Each point is reached from the start by the listed moves, each made 0, 1 or 2 times, or once backwards (-1), plus a little noise. Say if it took an odd or an even number of moves. Then give how often each move was made.

Moves:
(1): [ 0.43 -0.17 -0.28 -0.46]
(2): [-0.14  0.40 -0.21 -0.13]
Start: [0.19 0.21 0.37 0.07]
Points:
[0.21 0.25 0.42 0.05] => even (0, 0)
[ 0.78 -0.37  0.30 -0.22] => even (1, -1)
[-0.09  1.01 -0.06 -0.17] => even (0, 2)

Moves:
(1): [ 0.26 -0.23 -0.08  0.12]
(2): [ 0.23  0.06 -0.09 -0.19]
(3): [-0.15 -0.05  0.31  0.06]
(4): [ 0.25  0.15 -0.04  0.06]
Start: [0.10 0.07 0.14 0.13]
Points:
[ 0.73  0.33 -0.31 -0.08] => odd (0, 1, -1, 1)
[ 1.19  0.53 -0.46 -0.20] => odd (0, 2, -1, 2)
[-0.07  0.48  0.54  0.35] => odd (-1, -1, 1, 2)
[ 0.58 -0.18 -0.09 -0.14] => even (1, 2, 0, -1)
[ 0.34 -0.03  0.70  0.66] => even (1, -1, 2, 2)

Moves:
(1): [ 0.38 -0.12  0.01 -0.16  0.27 -0.08 -0.03 -0.23]
(2): [ 0.27  0.38  0.18 -0.07  0.08 -0.13 -0.02  0.02]
(3): [ 0.00 -0.22  0.22 -0.13  0.03  0.01  0.06 -0.07]
(4): [ 0.11  0.00  0.24  0.19  0.38  0.19 -0.17  0.03]
(5): [-0.23 -0.09 -0.16  0.05 -0.04 -0.32 -0.37 -0.25]
(6): [-0.21 -0.13 -0.13 -0.23  0.31 -0.19 -0.20  0.08]
(7): [ 0.23 -0.17  0.05 -0.02  0.17 -0.23  0.15  0.04]
(8): [ 0.30 -0.20  0.15 -0.01 -0.04 -0.17 -0.40  0.01]
Start: [-0.05  0.06  0.24  0.05  0.06 -0.20  0.09  0.22]
Points:
[ 1.09 -0.22  0.15 -0.54  0.60 -1.46  0.11 -0.41] => odd (2, 1, 0, -1, 1, 0, 2, 0)
[ 0.51  0.61  0.53  0.12 -0.66 -1.10 -0.16  0.19] => even (-1, 2, 0, -1, 1, -1, 1, 1)
[-0.10 -0.26  0.47 -0.10  0.95 -1.20 -0.84 -0.17] => odd (0, 1, 1, 1, 2, 1, 1, 0)

Moves:
(1): [ 0.11  0.01  0.19 -0.19 -0.06 -0.11  0.16 -0.10 -0.32 -0.04  0.40 -0.01]
(2): [-0.01  0.27  0.08 -0.17  0.00 -0.17 -0.14  0.03 -0.04  0.31 -0.13 -0.11]
(3): [-0.10  0.02  0.28  0.28 -0.04  0.10  0.10 -0.17  0.27  0.01 -0.15  0.28]
(4): [ 0.22 -0.40 -0.21 -0.11  0.25 -0.11  0.23 -0.05 -0.05  0.20  0.05  0.07]
(5): [-0.06 -0.12 -0.08 -0.08  0.37  0.34  0.07 -0.26 -0.11 -0.05  0.17 -0.22]
(6): [-0.12 -0.02 -0.19  0.05  0.03  0.02  0.03  0.13 -0.12  0.36  0.14  0.16]
(7): [ 0.09 -0.06 -0.20 -0.08 -0.22  0.18  0.28 -0.32 -0.18  0.25 -0.03 -0.21]
(8): [ 0.00 -0.47  0.04  0.39 -0.04  0.42  0.50  0.05  0.26  0.04  0.24 -0.35]
(9): [-0.06  0.02 -0.01 -0.49 -0.16  0.48 -0.10  0.10 -0.08  0.14  0.04 -0.18]
(10): [ 0.01 -0.16  0.05 -0.09  0.02  0.19  0.08  0.10 -0.28 -0.04 -0.12 -0.10]
(11): [-0.24 -0.08 -0.05 -0.03  0.07 -0.42  0.16 -0.03  0.11  0.03 -0.11  0.08]
Start: [-0.09  0.12 -0.10  0.37  0.12  0.32 -0.08  0.02  0.17  0.08  0.22  0.27]
Points:
[-0.81 -0.77  0.37  1.40 -0.04  0.89  1.08 -0.32  2.09  0.09 -0.18  0.08] => even (-1, 0, 2, 0, 0, -1, 0, 2, 1, -1, 2)
[ 0.25 -0.22 -0.43  0.01  0.26 -1.28  0.11  0.19 -0.67 -0.21  0.28  0.89] => odd (1, -1, -1, 1, -1, 0, 0, -1, -1, 1, 1)
[-0.67  0.28  0.09  0.93 -0.05  0.36  0.96 -1.00 -0.41  1.18  0.26  0.51] => odd (1, 1, 2, -1, 1, 2, 2, 0, -1, 1, 1)

Moves:
(1): [ 0.10  0.08 -0.04  0.00  0.28  0.11 -0.14  0.23  0.10  0.04  0.14 -0.07
  0.20 -0.33  0.06 -0.10  0.18]
(2): [-0.03  0.01  0.07 -0.13  0.21  0.23  0.01  0.34  0.10  0.01  0.39 -0.10
  0.48  0.19  0.26  0.29  0.08]
(3): [-0.09 -0.01  0.03 -0.07  0.17  0.02 -0.03  0.13  0.04 -0.07 -0.05  0.23
  0.21 -0.07  0.00 -0.12 -0.17]
(4): [ 0.01  0.15  0.01  0.12 -0.02 -0.07 -0.18 -0.08  0.10 -0.09  0.06  0.15
  0.03 -0.12  0.39 -0.17 -0.12]
(5): [ 0.04  0.13 -0.11  0.11  0.04 -0.05  0.03  0.02 -0.06 -0.02 -0.10  0.00
 -0.06  0.05  0.09 -0.30 -0.11]
(6): [-0.58 -0.32 -0.07  0.15  0.37  0.47 -0.05  0.03  0.04 -0.02  0.13 -0.12
  0.10  0.24  0.13  0.25  0.34]
(7): [ 0.06  0.19  0.16  0.08  0.37 -0.17  0.05 -0.08 -0.02 -0.08  0.09  0.03
  0.00 -0.13 -0.19 -0.23 -0.12]
(8): [-0.20 -0.04  0.08  0.22 -0.04 -0.11  0.09  0.21 -0.31  0.07 -0.02  0.04
  0.18  0.03 -0.20 -0.06  0.05]
(9): [-0.10 -0.02 -0.09  0.17 -0.45  0.30  0.15 -0.11  0.20 -0.01 -0.17 -0.36
 -0.02  0.03 -0.03  0.08  0.15]
(10): [ 0.01 -0.08 -0.12 -0.15  0.00 -0.22 -0.26  0.01  0.29  0.34 -0.15 -0.14
  0.13 -0.13  0.39  0.06  0.11]
(11): [ 0.00 -0.20 -0.29 -0.11  0.15 -0.08  0.10  0.07 -0.06  0.06  0.26  0.04
  0.28 -0.08  0.10  0.01 -0.11]
(12): [-0.03  0.22 -0.18  0.26  0.22 -0.03 -0.06  0.11  0.33 -0.02 -0.13  0.29
 -0.04 -0.06  0.04 -0.06 -0.15]
(13): [ 0.24 -0.01 -0.05  0.04  0.04 -0.07 -0.15 -0.06  0.06  0.04 -0.07  0.00
  0.11  0.12  0.06 -0.12  0.04]
(14): [ 0.18 -0.13 -0.04 -0.04 -0.19  0.03  0.03  0.06  0.43  0.09  0.18  0.17
  0.01  0.27  0.23 -0.19 -0.02]
Start: [ 0.16 -0.35  0.03 -0.03  0.14 -0.27 -0.17 -0.25 -0.03 -0.30 -0.01  0.04
 -0.18  0.14  0.02  0.26 -0.08]
Points:
[-0.37 -0.47 -0.95  0.65  1.33  0.46  0.51  0.31  0.42 -0.60  0.43  0.33
  0.21 -0.35 -0.40 -0.88 -0.24] => even (2, -1, 1, -1, 2, 1, 1, 0, 1, -1, 2, 1, -1, 1)
[-0.41 -0.64 -0.62  0.87  1.58  1.08 -0.39  0.98  1.55 -0.07  1.65 -0.26
  1.67  0.82  1.66  0.01  0.89] => odd (2, 2, -1, 1, 1, 2, 1, 1, 1, 0, 1, 1, 1, 2)
[-0.43 -0.82 -0.60 -0.14  0.02 -0.11 -0.16  0.85 -0.67  0.75  0.14 -1.56
  1.10 -0.53  0.46  0.70  1.07] => odd (2, 1, -1, -1, 2, 0, -1, 2, 1, 2, 1, -1, -1, -1)

Moves:
(1): [ 0.01  0.03 -0.04 -0.08  0.05 -0.05  0.05  0.00  0.07  0.12 -0.04 -0.17
 -0.10  0.11 -0.03 -0.07  0.03 -0.12  0.01  0.08  0.09 -0.02]
(2): [-0.09  0.01  0.05  0.05 -0.05  0.14  0.02 -0.04 -0.07  0.10  0.05 -0.17
  0.05 -0.06 -0.07  0.04 -0.01 -0.06  0.27 -0.05  0.03 -0.03]
(3): [-0.16  0.03 -0.03 -0.05  0.15 -0.12  0.09 -0.02 -0.04 -0.17 -0.08 -0.06
  0.08 -0.08 -0.04  0.03  0.13  0.13  0.01  0.09 -0.09 -0.16]
(4): [ 0.06 -0.02  0.14 -0.07 -0.15 -0.02 -0.11  0.11  0.03 -0.03  0.17 -0.07
  0.05  0.06  0.09  0.18 -0.21 -0.22 -0.16  0.05 -0.01 -0.03]
(5): [ 0.08 -0.09  0.04  0.27  0.16  0.15 -0.13 -0.03  0.15  0.04 -0.19 -0.17
 -0.10 -0.06 -0.02  0.03  0.13 -0.01  0.23 -0.02 -0.12 -0.06]
(6): [-0.15 -0.27  0.07  0.13 -0.19 -0.17  0.12 -0.06 -0.08  0.11  0.11 -0.11
 -0.03  0.00  0.20  0.13  0.07 -0.12 -0.05  0.10 -0.01  0.27]
(7): [-0.02 -0.07 -0.19  0.02 -0.09 -0.12  0.15 -0.12 -0.24  0.06 -0.12 -0.05
 -0.05  0.03 -0.09 -0.06  0.01  0.11 -0.13 -0.03  0.29 -0.21]
(8): [ 0.12 -0.14 -0.11  0.12 -0.06 -0.07 -0.15 -0.02 -0.23  0.07  0.12 -0.07
  0.02  0.16  0.02 -0.05  0.03 -0.01  0.04  0.03  0.03  0.08]
(9): [ 0.04  0.05 -0.01  0.16  0.15 -0.08  0.19 -0.10  0.08  0.15  0.10  0.05
 -0.07 -0.22  0.03 -0.18  0.15  0.10 -0.30  0.03 -0.09 -0.12]
(10): [ 0.02  0.10  0.07  0.10  0.25 -0.03 -0.03  0.03 -0.03 -0.12  0.00  0.30
  0.14 -0.01  0.15 -0.29  0.06 -0.05  0.03  0.38 -0.12  0.03]
(11): [ 0.11 -0.03  0.12 -0.02  0.07 -0.09 -0.04 -0.11  0.06 -0.04  0.09 -0.09
 -0.06  0.06  0.11  0.04 -0.05  0.06  0.13 -0.01  0.06  0.08]
(12): [ 0.03 -0.16  0.03 -0.17  0.08  0.26 -0.18  0.08 -0.07  0.07 -0.11 -0.08
  0.05  0.13 -0.11  0.16  0.17  0.01  0.04  0.31 -0.02 -0.05]
(13): [ 0.36 -0.02 -0.04  0.13  0.16  0.22 -0.02 -0.01 -0.10  0.05 -0.11 -0.10
 -0.02  0.23 -0.02 -0.21 -0.09 -0.01  0.02 -0.18 -0.03 -0.26]
(14): [ 0.05 -0.13  0.11 -0.19 -0.06  0.09 -0.15  0.07 -0.01  0.01 -0.03 -0.17
 -0.01  0.01 -0.09 -0.13 -0.03 -0.10  0.14  0.07  0.10 -0.13]
(15): [ 0.04 -0.17 -0.13  0.05  0.00 -0.01  0.16 -0.06 -0.06 -0.05  0.13 -0.04
 -0.04  0.09  0.01  0.07  0.01 -0.15 -0.10  0.02  0.10 -0.03]
(16): [ 0.09 -0.03 -0.12 -0.09  0.09 -0.03  0.16 -0.03  0.08 -0.03 -0.03  0.00
  0.11  0.12  0.07  0.09 -0.12  0.03  0.13  0.10 -0.10 -0.15]
(17): [ 0.00  0.07 -0.06  0.09 -0.06  0.00  0.07 -0.02 -0.16  0.07 -0.08  0.11
 -0.16  0.03 -0.04 -0.05 -0.06  0.16  0.10 -0.27  0.02 -0.11]
(18): [-0.14 -0.04 -0.03  0.06  0.10  0.12 -0.04  0.06 -0.02  0.02 -0.07 -0.03
 -0.07  0.03 -0.20 -0.21 -0.10 -0.07 -0.34  0.10 -0.06 -0.06]
(19): [ 0.05 -0.03 -0.08 -0.03  0.04 -0.03  0.16 -0.21  0.08  0.02 -0.11 -0.10
 -0.14 -0.10 -0.02  0.11  0.00  0.01 -0.02 -0.04 -0.13 -0.04]
(20): [-0.18  0.08  0.12 -0.12  0.00  0.00  0.01 -0.13  0.17 -0.14 -0.06  0.05
  0.14  0.06  0.02  0.19 -0.03  0.01  0.18 -0.12  0.09 -0.23]
Start: [ 0.09  0.02 -0.05 -0.04  0.04 -0.08 -0.03  0.00 -0.04  0.13  0.08  0.08
  0.12  0.02  0.05 -0.01 -0.05  0.09  0.11 -0.11  0.09 -0.02]
Points:
[ 0.61 -0.93 -0.33  0.43  0.65  0.37 -0.37 -0.65 -0.38  0.07 -0.51 -0.79
 -0.49  1.03 -0.38  0.16  0.25  0.50  1.01 -0.85  0.44 -1.18] => even (0, -1, 1, -1, 2, 0, 0, 2, 0, -1, 2, 1, 1, 1, 2, 0, 2, 1, 0, 2)
[-0.36 -0.22  0.33 -0.42  0.30 -0.28  0.61 -0.19 -0.26 -0.02  0.75  0.16
  1.18  0.26  0.55  0.11 -0.13 -0.43  0.12  1.30  0.30 -1.31] => even (0, 2, 1, 2, -1, 1, 1, 0, 2, 2, 0, 1, 0, 1, 1, 2, 0, 0, -1, 2)
[-0.05 -0.40  0.35 -0.05  0.81  0.60 -1.18  0.61 -0.39 -0.04 -0.46 -0.25
  0.65  0.36 -0.51 -0.67  0.37 -0.22 -1.09  1.41 -0.11 -1.24] => even (0, -1, 2, 2, 1, 0, 1, 1, 1, 1, -1, 2, 1, 1, -1, -1, -1, 2, -1, 1)
[-0.15 -1.25 -0.62  1.01  0.53  0.27  0.09 -0.33 -1.01  0.85 -0.12  0.07
 -0.14  0.72 -0.11 -0.80  0.75 -0.43 -0.54  1.32  0.23 -0.19] => odd (1, 0, -1, -1, 1, 2, 1, 2, 1, 2, -1, 2, 0, 0, 2, 0, 1, 2, 0, 1)
[-0.93 -0.30  0.06  0.80  0.67 -0.60  1.03 -0.45  1.00  0.17 -0.10 -0.43
 -0.33 -1.29  0.22  0.17  0.33 -0.16 -0.92  0.47 -1.36 -0.17] => odd (0, 0, 2, 1, 2, 2, -1, -1, 2, 0, -1, -1, -1, 0, 0, 1, 0, 2, 2, 0)
[ 0.03  0.50 -0.21  0.69  0.94 -0.60  0.88 -0.63 -0.30  0.20 -0.11  0.65
  0.05 -1.00  0.31 -0.87  0.45  0.90 -0.57  0.58 -0.25 -0.47] => odd (-1, 1, 1, 0, 0, 0, 2, -1, 2, 2, 1, 0, 0, -1, -1, 0, 0, 0, 1, -1)
[ 0.44 -0.84  0.46  0.93  0.61  0.82  0.37 -0.78  0.41  0.67  0.07 -0.64
 -0.34  0.08  0.56  0.93  0.33 -0.63  0.82  0.26 -0.63 -0.14] => odd (0, 2, -1, 1, 2, 2, -1, -1, 1, 1, 1, 2, 1, -1, 2, 0, 1, 0, 2, 1)
[ 1.18 -0.35  0.50  0.42  0.02  0.11 -0.54 -0.28 -0.05  0.74 -0.11 -1.60
 -0.32  0.17 -0.03 -0.55 -0.11 -0.06  0.88 -0.93  1.05 -0.97] => odd (1, 1, 0, 1, 2, 0, 2, 0, 1, -1, 2, -1, 2, 2, -1, -1, -1, -1, -1, 0)
[ 0.45 -0.57 -0.84  0.50  1.33  1.34  0.16 -0.15 -0.22  0.42 -0.63 -0.95
  0.09  0.40 -0.93  0.12  0.63  0.36  0.95  0.03 -0.66 -1.60] => even (0, 2, 2, -1, 2, -1, -1, 1, 1, -1, -1, 2, 1, 0, 2, 2, 1, 1, 0, 0)
